Every row gives one point. The window is the flat piece filled in between its corners: a triangle in 3 columns, a solid with four corners in 4, and so on. A path goes straight from each point to the next, and from the last back to the first. List the points from which the path goes on through the window.

Window:
[[+2.17, +1.38, -1.76],
[-0.04, -1.18, +1.45],
[-1.80, -3.06, +0.74]]
Path:
(1): [+0.12, +0.72, -1.26]
(2): [-0.09, +2.38, -4.11]
(3): [+2.61, +0.53, -0.49]
(4): [+5.90, +1.44, +0.77]
(5): [-1.16, +0.81, -3.32]
(6): [-2.64, -0.01, +0.31]
(7): [-0.53, -5.49, +0.99]
(8): [+2.20, -1.05, +1.73]
(9): [-0.52, +0.62, -1.47]
(10): [-0.46, -0.54, +0.45]
(11): [+0.47, -2.61, +2.48]
(12): [+0.12, -2.61, +1.48]
(13): [-0.78, -0.69, +0.90]
(14): [-2.60, -2.33, +0.96]
(15): [-0.53, -4.62, +1.65]
(16): [+0.88, -1.62, -0.53]
Through the window after points: 2, 4, 6, 8, 10, 12

Window:
[[+2.59, -1.56, -0.31, -0.88, +3.75, +0.13],
[+4.27, -1.88, -0.05, -3.23, +0.12, +1.78],
[-1.19, -0.20, +1.55, +2.76, -2.56, -1.78],
[-2.79, -2.72, -0.39, +0.19, +0.55, -1.86],
[-5.55, +0.48, -3.19, +1.77, -0.67, -1.10],
[-1.00, -1.31, +1.37, +1.01, -0.85, +1.92]]
Path:
(1): [-1.68, +0.57, +2.12, -2.25, +1.18, -0.50]
(2): [-1.83, -2.51, -0.64, +1.95, -0.92, -0.75]
(3): [+2.86, -2.90, -1.09, -0.79, +1.08, +1.38]
(4): [+1.86, +0.09, +1.23, -2.36, +0.79, +0.04]
(5): [+0.71, -0.71, +2.06, -2.60, -0.15, -1.62]
(6): [-2.70, -2.40, -3.19, +4.73, -1.01, -0.44]
(7): [+3.46, -2.91, -2.95, +0.65, +2.01, +1.93]
(8): [-1.16, +0.98, +2.99, -1.18, +1.24, -0.82]
Through the window after points: 1, 3

Window:
[[-0.44, -1.29, -1.12, +2.17, +0.22, -2.74, +0.85, +3.42],
[-1.99, +2.80, +4.05, -1.22, +0.82, -1.84, +0.14, -1.01],
[-0.62, -2.24, -0.62, +3.13, +1.35, -1.88, +2.93, +0.37],
[-1.03, +3.35, +1.28, +1.14, -0.93, -0.94, -0.41, -1.49],
[-2.51, +0.62, +4.47, -0.49, +0.23, +4.30, -0.01, -0.37],
[-0.21, +2.98, +1.46, -1.58, -1.74, -1.84, +2.34, -0.53],
[+0.02, -5.23, -1.00, +1.60, +0.54, -0.95, -0.16, +0.56],
[-2.27, +2.18, +2.33, -2.37, +2.61, +4.01, -0.54, -1.32]]
Path:
(1): [+1.96, +0.54, +2.53, +1.05, +3.13, +4.11, +2.69, +3.39]
(2): [+1.56, -0.85, +2.90, +2.95, +1.07, -1.98, +4.02, +1.25]
(3): [-2.59, -1.58, -2.52, +1.52, +0.69, -1.16, +0.41, -0.02]
(4): [-5.24, +1.62, +3.03, -0.07, -1.10, -1.27, +2.45, -4.49]
(5): [+0.41, +1.22, +1.88, +0.13, +0.20, +1.42, -0.67, +1.23]
(6): [+3.07, +2.15, +0.85, -0.16, +1.74, -2.53, +2.46, +3.54]
(7): [-3.38, -0.61, +0.64, +1.21, -0.39, -0.58, -0.55, -0.32]
(8): [-3.76, -0.04, +1.34, +0.71, +0.45, +0.15, +1.41, +0.15]
(9): [+0.68, +0.64, +0.75, +0.82, +0.67, -1.09, +0.08, -0.35]
(10): [+1.51, +1.24, +1.22, +2.67, -0.20, -0.07, +1.63, +0.35]
(11): [-3.94, -0.74, +0.25, -0.78, +1.91, -0.62, +0.56, -1.20]
(12): [-4.96, +1.25, +1.54, +0.61, +0.91, +0.17, -0.31, -0.63]
(13): [+1.50, +2.05, +3.83, -2.35, +1.03, -0.71, +0.61, -0.85]
(14): [+0.31, +2.34, +2.65, -0.11, +0.71, +0.16, +1.43, -0.86]
(15): [-5.52, -3.09, +0.36, +0.78, +0.36, +0.22, -1.18, -1.13]
(16): [-4.45, +2.25, +1.55, -1.28, -1.36, -1.80, -1.62, -5.17]
Through the window after points: 2, 4, 6, 8, 10, 12

Window:
[[+0.58, +0.01, -0.32, -1.35, -0.34, +3.18, +1.61, +0.31, +3.55],
[-1.64, +2.51, +3.73, +3.33, -1.27, -2.39, -2.23, -2.80, -0.01],
[-2.05, -0.34, +4.17, +0.65, +2.37, +0.49, +0.22, -1.55, -3.28],
[+1.32, -3.30, +1.53, -2.71, -1.02, +1.48, -7.73, +3.80, -4.26],
[-0.79, -2.54, -4.31, -1.08, -0.10, +1.75, -1.75, +2.83, +2.20],
[+0.54, +1.70, +3.58, +1.94, +2.07, -1.15, -4.00, +1.49, -1.40],
[+0.70, +0.07, +5.07, +1.62, +1.21, -4.18, +0.30, -2.14, +0.74],
[-1.44, +0.09, -0.05, -3.66, -0.49, +0.42, -3.08, +3.57, -1.94],
[-0.93, -0.29, -0.97, -2.68, +2.02, +1.57, -1.23, -1.44, +3.02]]
Path:
(1): [-1.36, -2.86, +2.49, -0.93, +1.47, +0.97, -2.65, -0.48, +0.61]
(2): [+0.93, +1.09, +0.34, -1.11, -1.06, -1.50, -1.21, +0.79, -0.90]
(3): [+0.58, +0.07, +0.43, +0.19, +0.16, -0.88, -1.59, +1.34, -1.70]
(4): [-1.35, -0.95, +4.07, -0.86, -0.13, -0.14, -3.34, +0.40, -0.15]
(5): [-0.71, -0.24, +2.42, +1.68, +0.16, -0.17, -3.11, -0.33, +2.41]
(6): [-0.14, +0.37, +0.62, -0.12, +0.42, -1.20, +0.85, -1.28, -0.46]
(7): [+0.32, +0.22, +1.70, +0.84, +0.92, -1.03, -0.85, -1.79, -0.35]
(8): [-1.10, -1.26, +4.01, -0.05, +0.29, -0.18, -1.85, +0.80, +3.02]
Through the window after points: none

Window:
[[-0.29, -1.79, +0.04, -0.48, +0.64, -0.61, +0.97, -0.14, -1.67, +3.14, +3.42, +1.74],
[-3.18, +1.23, +1.47, +2.14, +4.10, -3.36, +1.38, -0.15, +4.21, -1.30, -2.25, -1.60],
[+0.79, +4.44, +2.02, -2.53, +1.30, +4.41, -0.93, -4.03, -3.54, +0.54, -1.20, -1.62],
[+1.04, -0.79, +3.43, +0.58, +0.49, -0.87, +0.66, +1.19, +4.87, +2.32, -0.73, +0.28],
[-0.78, +1.30, +0.90, +2.14, -2.83, +2.79, +1.79, -2.44, -4.31, +3.39, +1.16, +1.15],
[-0.26, +2.27, +1.31, -0.52, +0.51, +5.05, -3.88, +3.87, -0.24, +1.80, -2.27, +0.72],
[-0.30, -1.90, +2.00, -1.56, -0.90, -2.52, +3.21, -1.09, -1.88, +2.14, -2.59, +1.31],
[-0.34, -3.26, +1.55, +1.55, -1.08, -3.15, -0.73, +2.20, +1.81, -1.58, +2.47, -2.30],
[-3.09, -0.77, +4.77, +0.87, +0.15, -1.89, +0.08, +3.31, +1.42, +2.76, +2.24, -1.01],
[-1.55, +4.84, -1.42, -3.50, -2.98, +2.43, -1.61, -4.57, -2.55, +0.90, -0.89, +0.96],
[-2.90, -1.14, +0.76, -1.12, +0.00, +2.52, +0.92, -1.89, +0.46, +0.87, +0.01, -1.84],
[-0.54, +0.59, -0.33, +0.38, -0.82, +0.10, +0.82, +2.23, -0.35, +3.42, +1.88, -3.55]]
Path:
(1): [-2.19, +1.93, -0.87, +2.49, -1.71, +0.40, +1.61, +2.68, +2.55, -0.51, +2.68, +0.76]
(2): [-0.44, +2.97, +1.32, -0.10, -0.36, +5.10, +3.01, -1.35, -3.29, -1.99, +1.48, +0.06]
(3): [-0.55, +1.29, +1.56, -0.34, -0.22, +0.26, -1.08, -2.27, -1.45, +3.61, -1.06, -0.63]
(4): [-0.61, +1.26, +0.15, -0.23, -1.06, +0.22, -0.69, -3.23, -1.53, +1.78, +0.05, -1.00]
(5): [-1.46, +1.60, +1.93, -1.31, -1.65, +2.16, +3.08, -0.12, -1.98, +1.31, +0.59, +1.41]
(6): [+0.23, +1.51, +1.79, -0.38, -0.89, +0.08, +1.42, +2.12, +0.41, +0.90, +2.21, -0.10]
(7): [-1.51, -1.31, +0.48, +0.89, +0.68, +1.57, -3.27, +1.27, +0.47, +2.45, -2.15, -2.30]
(8): [-0.48, -0.44, -0.65, -0.57, +2.15, -0.97, -1.26, -3.37, +1.00, +4.62, -0.33, +0.13]
(9): [-1.00, +2.64, +2.22, -1.30, -3.07, +2.55, +1.99, +1.92, -3.41, -1.83, +1.78, -0.08]
(10): [-0.50, +2.94, +0.81, -1.33, +0.92, +3.44, +0.85, -0.83, -2.11, -0.14, -0.54, -0.92]
(11): [+0.67, +1.31, +2.90, -1.03, +0.02, +1.20, -2.87, -2.47, -1.12, +2.10, -0.50, -1.30]
(12): [-0.52, -1.78, +3.59, -1.62, +1.10, -0.43, -1.19, +0.43, -0.47, +3.91, -1.92, -1.03]
Through the window after points: 2, 6, 8, 10

Window:
[[-3.84, +3.35, +0.88, +0.59, +0.11, +1.09, +1.70, +3.56, -0.94, +3.25, +1.58, +2.61, -5.73, -2.02],
[-1.11, -4.07, -0.38, +1.04, +2.47, +1.89, -1.39, -1.34, +2.38, +0.08, -1.58, -2.15, +2.24, +2.57],
[-2.35, -2.00, -0.44, +1.46, -0.40, -1.16, +0.49, -1.07, +1.15, -3.98, +1.02, -0.77, +2.44, +0.09],
[+0.94, -2.81, +1.79, +1.23, +1.47, -0.16, +0.86, -0.67, -2.99, -1.79, +0.39, -3.81, +1.90, +2.22],
[-0.07, -0.31, +1.70, +2.42, +0.59, -2.00, +1.98, +0.70, +0.36, -0.15, -2.33, +0.82, +2.81, +2.93],
[+0.44, +1.52, -1.02, +2.37, +0.59, -0.17, +3.68, +2.61, +2.10, +1.10, +0.02, +1.08, -7.70, -2.37],
[+0.02, +1.59, -1.46, -0.49, -1.66, +0.86, +1.03, -0.70, -3.50, -0.73, -4.62, +0.99, -1.19, -0.71],
[+0.66, -0.50, -1.05, +4.28, +2.25, +0.08, -2.03, +0.86, +0.30, -0.66, -0.19, -2.81, +4.05, -0.56],
[-1.53, +1.97, +0.64, +0.02, +2.89, -0.31, -0.43, +5.85, +0.69, -1.47, -1.10, +1.89, -6.47, -1.39],
[-2.19, +5.29, +1.83, +1.92, +2.82, -0.69, -0.44, -0.18, +0.95, -0.07, -0.66, +0.46, -6.80, -0.84],
[+0.76, -1.35, -2.02, -0.86, +4.53, -1.35, +1.00, -1.68, -0.36, -0.75, +0.26, -0.72, +3.93, +0.93],
[+2.77, +2.18, +1.66, -1.97, -2.31, +1.19, +0.49, +0.69, +0.62, -0.05, +0.10, +1.52, -1.09, -0.45],
[-0.96, +0.29, +3.26, +1.15, +1.92, -0.75, +0.53, +0.98, +0.06, +0.99, -1.51, +2.44, -4.51, -4.79],
[+1.00, -2.32, -0.08, +3.55, +2.96, +2.75, +0.43, -1.35, -0.67, -2.96, +0.74, +1.56, +3.01, +2.12]]
Path:
(1): [+0.47, -0.72, +0.46, +2.35, +1.57, -0.75, -0.23, +0.73, +0.25, +0.03, +0.28, +0.96, -0.34, +0.71]
(2): [+1.71, -0.23, -0.50, +1.09, +0.77, -2.66, -2.08, +0.39, -1.17, -0.24, +2.56, +4.36, -1.89, -0.92]
(3): [-1.88, +2.23, +1.81, +1.59, +1.97, +0.85, +2.57, +0.77, +0.56, -0.41, -2.54, -1.99, -1.57, -0.27]
(4): [+0.11, +0.75, +0.56, +2.61, +1.55, +0.99, +0.54, +0.37, -0.02, -0.38, -1.16, -1.61, +1.32, -0.75]
(5): [+0.01, -3.32, -1.02, +1.73, +2.29, -2.91, -4.02, +1.67, +0.38, -0.63, +1.65, +1.00, -0.47, -0.56]
(6): [-0.90, +2.05, +0.54, +2.49, -0.46, -1.60, -2.75, -0.75, +2.04, -0.72, -0.07, +1.84, -2.13, -0.01]
(7): [-0.12, +2.02, +1.09, +0.15, +2.53, +1.33, +3.24, +1.80, -0.54, +0.38, -0.68, -0.21, -4.45, -1.18]
(8): [-1.73, +0.49, +3.51, -1.99, +0.99, +2.35, +3.23, -0.49, +1.18, -1.37, -2.85, -1.86, +0.54, -1.82]
Through the window after points: 4, 6
